Every row gives one point. To make a cloud, some directions were put in groups of two or more. Within a group, all points are equally far from the middle, so they leave a hole (a ring in 2 directions, a hollow ball in 3). The other directions are filled evenly. Then the cloud was stretched, turned, moved and blurred a little. Count the holes, and give their numbers of directions, smallest first.

Cloud (20 x 3):
|  -0.2 | -22.2 |  12.2 |
| -20.6 |  12.5 |  15.3 |
|   4.7 | -14.4 |  23.0 |
|  23.1 |  -7.6 |  11.4 |
|  22.4 |  20.9 | -13.7 |
| -20.0 |  -0.4 |  23.0 |
|  13.0 |   9.8 |  25.0 |
| -31.5 |  -3.1 |   6.2 |
|  -4.7 |  21.5 | -26.5 |
|  26.3 |  14.8 | -14.2 |
|  -8.7 |  19.7 | -26.6 |
| -23.7 | -17.1 |   6.8 |
|  -5.7 | -10.4 | -26.8 |
|  20.4 |  -8.5 |  16.4 |
| -19.4 |  20.6 |  -3.2 |
| -21.9 | -18.2 |   8.8 |
| -26.1 |  14.9 |  -7.3 |
| -14.4 |  18.3 | -25.2 |
|   0.8 | -21.0 |  -6.4 |
|  -7.7 | -19.0 |  17.9 |
Holes: 1 (3)

Cloud, 30 rows:
|  24.4 |  -6.4 | -21.3 |   7.2 |
|  21.5 |   0.1 |  -3.4 |  24.6 |
|  15.1 |   1.5 | -30.6 |   6.7 |
| -13.2 | -29.6 |   2.8 |   1.2 |
| -17.2 | -21.5 |  17.1 |  -5.3 |
|  -4.1 | -11.2 |   8.7 | -31.1 |
| -23.3 |   1.4 | -23.9 |   9.0 |
| -31.7 |  -6.4 |  -4.2 |  -8.4 |
| -20.4 |  13.0 | -24.2 |  -8.2 |
|   0.3 | -25.6 | -17.9 | -11.9 |
|  -9.9 |  16.1 |  13.1 | -30.6 |
| -23.7 |  -5.8 |   4.2 |  23.4 |
|  21.4 |   3.6 |  13.7 |  19.5 |
|  -7.4 |   3.1 | -33.2 |  -7.9 |
|  -7.8 |   3.3 |  10.7 |  31.7 |
|  19.8 |  28.9 |   4.2 |  -0.4 |
|   9.7 | -25.1 |  15.7 |  -4.0 |
| -12.7 |  29.4 | -14.7 |   9.8 |
|  -6.7 | -12.2 |  28.5 | -11.8 |
| -21.3 |  16.9 |  20.9 | -18.3 |
|  -2.7 | -17.7 |  15.6 | -23.7 |
| -13.1 |  -7.1 |  14.7 |  26.6 |
|   1.1 | -20.1 | -28.1 |   0.0 |
|  -2.1 | -17.4 |  26.7 |  -7.0 |
| -29.0 |  -8.5 | -14.0 |  -2.0 |
| -20.2 |  24.7 | -16.9 |   4.9 |
| -25.8 |  17.4 |   0.0 |  18.2 |
| -31.8 |  -1.5 | -10.2 |  -1.0 |
|  -5.9 |  22.5 | -18.0 |  20.6 |
|  -3.1 |  31.3 |  -3.7 | -21.7 |
Holes: 1 (4)

Cloud, 53 rows:
|  -8.6 | -32.4 |   2.0 |  -7.6 | -19.6 | -17.6 |
| -31.8 |  -0.7 |  20.8 | -26.9 | -12.4 | -12.5 |
|  16.9 | -24.2 |   6.7 | -20.9 | -22.7 | -14.8 |
|   6.8 |  -5.4 |  39.3 |  -2.1 |  12.6 |  14.2 |
|  15.6 |  -7.5 |   7.8 |  -2.0 | -30.9 |  20.0 |
| -20.9 |  -8.7 |  32.2 | -19.9 | -18.2 | -17.2 |
| -17.4 |   8.7 |  -2.4 | -36.6 |  14.4 |   3.6 |
| -22.9 | -13.4 |   1.4 | -12.9 |  20.7 |   9.1 |
|  23.1 |   9.4 |  21.7 |   8.1 | -19.5 |  -9.5 |
| -14.5 |  10.3 |  -9.3 |  23.0 |   0.2 |   0.0 |
|  21.6 | -20.0 |   9.9 | -34.7 |  -9.2 |  -0.9 |
|   6.9 |  10.6 |  13.5 | -23.4 | -32.4 |   7.4 |
| -13.1 | -16.3 |  -6.9 |   4.6 | -25.6 |   9.2 |
| -32.7 |  -9.5 |  -3.5 | -26.0 |  -5.1 | -13.3 |
| -21.8 |   8.9 |  16.2 | -15.6 |  -3.2 | -32.9 |
|  -4.9 |   5.3 |  36.0 |   3.2 |  20.7 |   4.2 |
| -25.2 |  18.0 |  -0.1 |  13.0 |  -8.5 |  -7.9 |
| -34.1 | -13.4 |   2.7 | -23.5 |  -5.4 | -16.0 |
| -16.3 | -23.8 |   4.5 |  -0.4 |  -2.5 | -32.0 |
|  -7.7 |   8.7 |  36.8 |  12.2 |  11.2 |   3.3 |
|  17.0 |  -7.2 |   8.4 | -27.5 | -29.5 |  -9.8 |
|  -9.4 |  10.1 |  37.7 |  12.7 |  -4.7 |  -0.1 |
|  13.5 | -16.2 |  12.6 | -23.1 | -30.1 |  14.0 |
|  -1.4 | -35.5 |  24.1 | -22.4 |   1.0 |   4.9 |
|  -9.2 | -16.7 | -13.5 | -17.7 |   9.8 |  13.0 |
|  -2.1 | -13.8 | -13.7 | -20.4 | -21.7 |  15.3 |
|  -3.2 |  31.7 |   2.4 |   5.4 |  15.5 |  -2.2 |
|  11.9 |  -7.0 | -19.8 | -21.6 |  12.3 |  -5.2 |
|  -1.3 | -25.5 |  26.6 |  -8.6 | -26.3 | -15.5 |
| -18.0 | -31.2 |   2.7 | -19.0 |   7.7 |   2.2 |
| -26.6 |  13.1 |  26.8 |  -0.3 |  -5.6 |  10.6 |
|   6.0 |  10.3 |  -5.6 | -11.9 | -24.8 |  22.0 |
|   5.8 |  10.5 |   9.1 | -31.7 | -19.5 |  21.0 |
| -26.7 |  -9.9 |  31.9 | -12.3 | -19.6 |  -8.4 |
|  15.6 | -11.4 |   6.0 | -33.7 | -25.0 |   8.9 |
|   9.3 | -17.1 | -12.0 | -24.7 | -23.9 |  -6.0 |
|  13.9 |  11.9 |  -9.0 |   2.5 |  -0.7 |  24.1 |
|  13.8 |  24.7 | -10.5 |   7.2 |  -2.7 | -11.0 |
| -26.1 |  -5.0 |   8.9 | -25.1 |  12.8 | -27.2 |
|   8.1 | -20.5 |  -9.4 | -12.8 |   8.0 |  17.9 |
|  20.2 |  19.0 |  -2.0 |  10.1 | -17.7 |   0.8 |
|  -4.8 | -26.1 |  -1.6 |  -6.9 | -16.2 |  21.0 |
|  -8.0 | -13.9 |  23.9 |   0.7 |  21.6 | -26.9 |
| -31.1 |   0.7 |  -3.8 |  -5.3 | -15.1 | -20.9 |
|  -1.3 |  19.4 |  23.6 |  -4.9 |   1.2 | -29.2 |
|  11.0 |   8.4 |  31.7 |  -9.7 |  22.5 |  -9.7 |
|  10.6 |  -3.4 |  32.4 |  -3.9 |  13.8 | -25.3 |
| -30.2 | -11.0 |  -7.9 | -28.1 |  -3.6 |  -4.9 |
|  27.6 |  -2.1 |  20.8 |  13.4 |  -3.8 |  14.0 |
| -14.2 | -23.6 |  31.9 | -30.3 |   4.4 |  -6.9 |
|  23.5 |   8.5 |  16.1 |   7.9 | -18.9 |  15.3 |
|  25.5 |   4.2 |  22.6 |  -6.1 |   1.5 |  22.4 |
|   0.6 | -15.6 |  -7.7 |  -5.4 | -29.2 |  15.7 |
Holes: 2 (3, 3)

Cloud (81 x 8):
|  14.5 |  -3.7 |  22.7 | -15.7 |   0.9 |  11.9 | -11.4 |  -8.8 |
|  26.0 | -35.4 | -10.1 |  -7.2 |  -7.8 |  18.2 | -21.1 |  28.1 |
| -21.8 |  -3.9 |  10.1 |  -1.2 | -11.8 |  -6.0 |  22.1 | -18.6 |
|  -9.1 |  -2.9 |  18.5 | -13.2 | -27.6 |  -8.4 | -25.2 |  -3.5 |
|   6.7 |   1.1 | -14.1 | -32.3 |  12.8 |   7.4 |  23.6 |  30.5 |
|  -5.4 | -42.7 | -20.3 | -13.2 | -16.4 |  11.6 |   4.5 |  20.9 |
|  -8.2 | -38.4 |   6.1 | -18.8 |   0.3 |  22.5 |  -8.1 |  10.7 |
|  -8.9 |  11.3 |   9.8 |   1.2 | -15.8 |  10.8 |  17.4 |  17.8 |
| -18.6 | -14.2 | -20.6 |  35.3 | -12.9 |   3.7 | -12.1 |  16.0 |
|   1.4 | -18.4 | -19.3 |  -4.8 |   5.7 |  36.5 |  16.9 |  18.2 |
|  -3.5 | -30.2 | -33.9 |  -2.2 | -25.3 |   9.8 |  -0.8 |  13.0 |
|  15.2 | -10.0 | -19.8 | -13.0 |  25.6 |  24.7 |  25.6 |  19.3 |
|  -3.5 | -12.2 |  24.3 |   9.9 | -17.5 |  22.6 |  -4.0 |  -3.8 |
|  10.4 |  -2.6 | -33.6 | -33.4 |  -6.6 |  11.8 |  17.5 |  -5.2 |
|  -3.6 |   0.3 |  -4.0 |  -4.0 |  12.3 |  20.9 |   8.2 |  51.5 |
|  22.0 |   0.8 |   8.7 |   3.3 |  -9.5 | -26.6 | -11.7 |  16.3 |
| -23.6 | -19.4 | -27.7 |   9.6 | -30.1 |   3.9 |  13.5 |  13.1 |
|   8.0 |   1.3 |   0.2 | -23.6 |  22.4 |  -9.2 | -27.3 |  19.6 |
|  14.5 | -14.7 |   0.0 |   2.4 |  26.0 |   7.7 | -19.9 |   7.0 |
|  17.0 |  -1.9 |  21.8 | -24.5 |   1.5 |   6.0 |   1.6 | -17.7 |
|  18.6 | -15.1 |   2.8 | -10.8 |   5.0 |  28.4 | -22.1 |  11.3 |
| -21.8 | -38.4 | -28.0 |   8.0 |  -2.2 |  -5.6 |   1.4 |  25.0 |
|  39.8 |  -6.9 | -18.6 |  -9.6 |  -4.3 |  -1.7 |  -4.1 | -11.1 |
| -29.2 | -20.3 |  -8.9 |  -2.7 | -25.7 |  -3.7 |  -6.0 |   6.9 |
|  -9.4 |  19.6 | -22.2 |  17.0 | -20.6 |   8.0 |  19.4 |  21.9 |
| -36.3 |   2.2 |  -6.2 |  -8.7 | -22.3 |   7.7 | -14.8 |  19.3 |
|  10.4 |   3.8 | -31.6 | -11.4 |  -1.8 |  14.0 | -11.0 |  10.8 |
|   8.5 |   8.4 |  11.2 | -24.2 | -20.8 |  17.6 |   9.5 |   8.1 |
|   6.0 |  20.2 |  -3.2 |  10.1 | -11.3 |   4.7 | -18.1 |   4.2 |
|  20.1 |   1.4 |  -8.6 |   5.6 | -22.2 |  -2.1 | -28.0 |   2.2 |
| -20.7 |   6.6 | -10.5 |  27.4 |  -5.8 |   3.2 | -11.2 |  -5.9 |
|   5.4 |  -5.7 | -18.5 |  -1.5 |  -0.8 | -26.4 |  -5.4 |   8.8 |
| -11.5 | -37.6 |  -8.2 | -13.8 |  13.0 | -11.4 | -14.3 |  -0.5 |
|   4.3 |  10.9 | -23.4 | -14.6 |   5.1 |  -3.0 | -14.2 | -14.4 |
|  -4.9 |  14.7 |  -1.1 | -20.1 |   3.4 |  -4.6 | -28.0 |  -0.7 |
|  34.0 |  -4.2 |  -1.8 |  -9.8 |   9.0 |  19.1 |   2.5 |  32.7 |
|  -2.7 | -19.6 |   3.4 |  -1.8 |   8.9 |  -7.3 | -23.3 | -10.1 |
| -39.4 |  -2.3 |   2.7 |   4.0 |   4.6 |   8.8 |   3.7 |  16.8 |
|  16.3 | -18.0 |  -5.6 |   3.4 | -20.4 |  13.7 | -28.9 |  -0.5 |
| -17.1 | -11.8 | -33.5 |  -9.5 |  21.0 |  30.1 | -14.1 |   1.8 |
|  11.7 |  17.8 |   2.1 | -10.3 |   0.2 | -18.0 | -17.1 |  -0.7 |
| -20.5 | -24.0 |   0.0 | -16.4 | -14.0 |  -7.9 | -19.1 |  18.2 |
| -20.7 |  14.4 |   2.4 | -10.4 |   1.3 |  26.5 |  11.5 |   5.4 |
|  -2.8 | -16.3 |  13.7 |  13.5 |  -9.2 |  21.2 |  18.4 |   5.9 |
| -36.3 |  -6.8 | -21.5 | -10.0 |  -1.7 |  34.0 |   8.3 |  30.2 |
|   4.2 |   3.9 |   0.4 |  -5.3 |  -7.4 |  33.9 |  14.6 |   6.3 |
|  35.6 |  -7.3 |   5.0 |  22.1 | -20.3 |   6.7 |  -8.5 |   8.7 |
| -36.9 | -39.4 |  -7.9 |   6.0 | -10.7 |   7.0 |  -1.7 |  13.3 |
|   2.3 | -20.4 |   1.6 |  -6.0 |  -9.9 | -21.7 |  -8.1 |  33.1 |
|  -7.4 | -34.4 |   6.6 |  13.8 |   8.5 |  -1.5 | -17.8 |  24.5 |
| -27.2 |  13.7 |   1.8 |  -4.3 |  -2.0 |  27.8 |  -3.8 |  19.5 |
| -22.6 |  -1.9 |   1.1 |  22.6 |  -4.7 |  -0.4 |  21.5 |  35.7 |
|  -7.3 |   9.1 |  -5.5 |  22.3 |   8.8 |   4.9 | -11.2 | -14.8 |
|   9.0 |  -5.3 | -37.8 | -18.8 |  -2.3 |  15.9 |  13.8 |  50.4 |
|   8.5 |  12.8 |   2.1 |  17.3 |  -5.1 |  20.3 |  25.8 |  31.1 |
|  -8.4 |  -5.6 | -35.1 |  20.4 |  17.8 |   9.1 |  11.2 |   5.3 |
|  11.6 | -29.3 |   4.5 |  25.3 | -14.9 |   9.7 |  22.1 |  12.9 |
| -17.1 |   0.8 |   9.7 |  26.1 |  10.5 |  24.5 | -19.6 |  26.1 |
| -28.8 | -37.6 | -36.3 |  18.0 | -10.2 |  24.2 |  12.5 |  18.4 |
|  25.3 | -22.6 |  -0.7 |   7.0 |  24.4 |  13.1 |  24.0 |   7.3 |
|   9.1 | -23.7 | -19.8 |  10.1 |   5.9 |  -1.1 | -12.0 |  -0.1 |
|   2.7 |  19.5 |  -2.3 |  -1.0 | -24.2 |  30.8 |  11.9 |  14.8 |
|  -4.8 | -24.5 |  -3.7 |  -2.0 |  22.7 |  29.7 |  25.6 |  19.5 |
| -39.0 | -30.6 | -14.5 |   0.7 | -18.5 |  18.6 |   8.5 |  26.2 |
| -18.6 |  13.2 |  -1.0 | -16.2 |  -7.0 |  11.9 |  14.4 |   9.6 |
| -36.4 | -14.9 | -28.7 |  -6.2 | -17.0 |  27.7 |  11.4 |  -4.3 |
|  -5.4 | -22.4 |   4.5 |  -1.3 |   7.2 |  -7.1 |  26.5 |  18.9 |
| -24.6 |   1.9 |  -6.3 |  18.1 |   8.7 |  -5.7 |  -5.5 |   3.4 |
|  19.1 | -11.4 |  13.6 |  16.6 | -19.9 |  17.8 |   2.9 |  -3.1 |
| -12.5 |   5.3 | -24.4 | -26.9 |  24.6 |  30.0 |  -6.5 |  11.0 |
| -16.4 | -27.7 |  -8.5 | -21.9 |  24.6 |  19.0 |  28.7 |  -6.4 |
|  11.0 | -22.9 |   4.2 |  -4.7 | -10.1 |  34.4 |  -5.3 |  23.6 |
|  -6.9 | -43.4 |  -8.9 |  15.8 |  -4.8 |  -3.1 |  17.0 |  22.9 |
|  32.6 |  -8.7 | -17.7 | -13.6 | -10.5 |   8.0 |   4.2 | -20.5 |
| -26.8 |   5.3 | -14.7 |   6.0 |  -0.2 |  11.7 |  -1.4 |  33.4 |
|   4.9 |  -3.3 | -41.2 |  -7.2 | -21.6 |  13.6 |   4.9 |  40.7 |
|  21.4 | -19.5 |   4.6 |   1.1 | -22.8 |  15.6 |   8.3 |   5.7 |
| -20.6 |  -6.9 | -33.2 |   1.8 | -16.8 |   5.2 |   6.1 |  -5.5 |
| -13.4 |   7.7 | -31.4 |  -8.6 |  -2.9 |  20.4 |  14.9 | -14.4 |
| -18.2 | -36.2 | -22.9 |  20.0 | -19.8 |  29.2 |  11.7 |   2.4 |
|  19.2 |  14.5 | -28.3 |  -9.1 | -15.5 |  15.5 |   9.1 |   0.9 |
Holes: 1 (4)
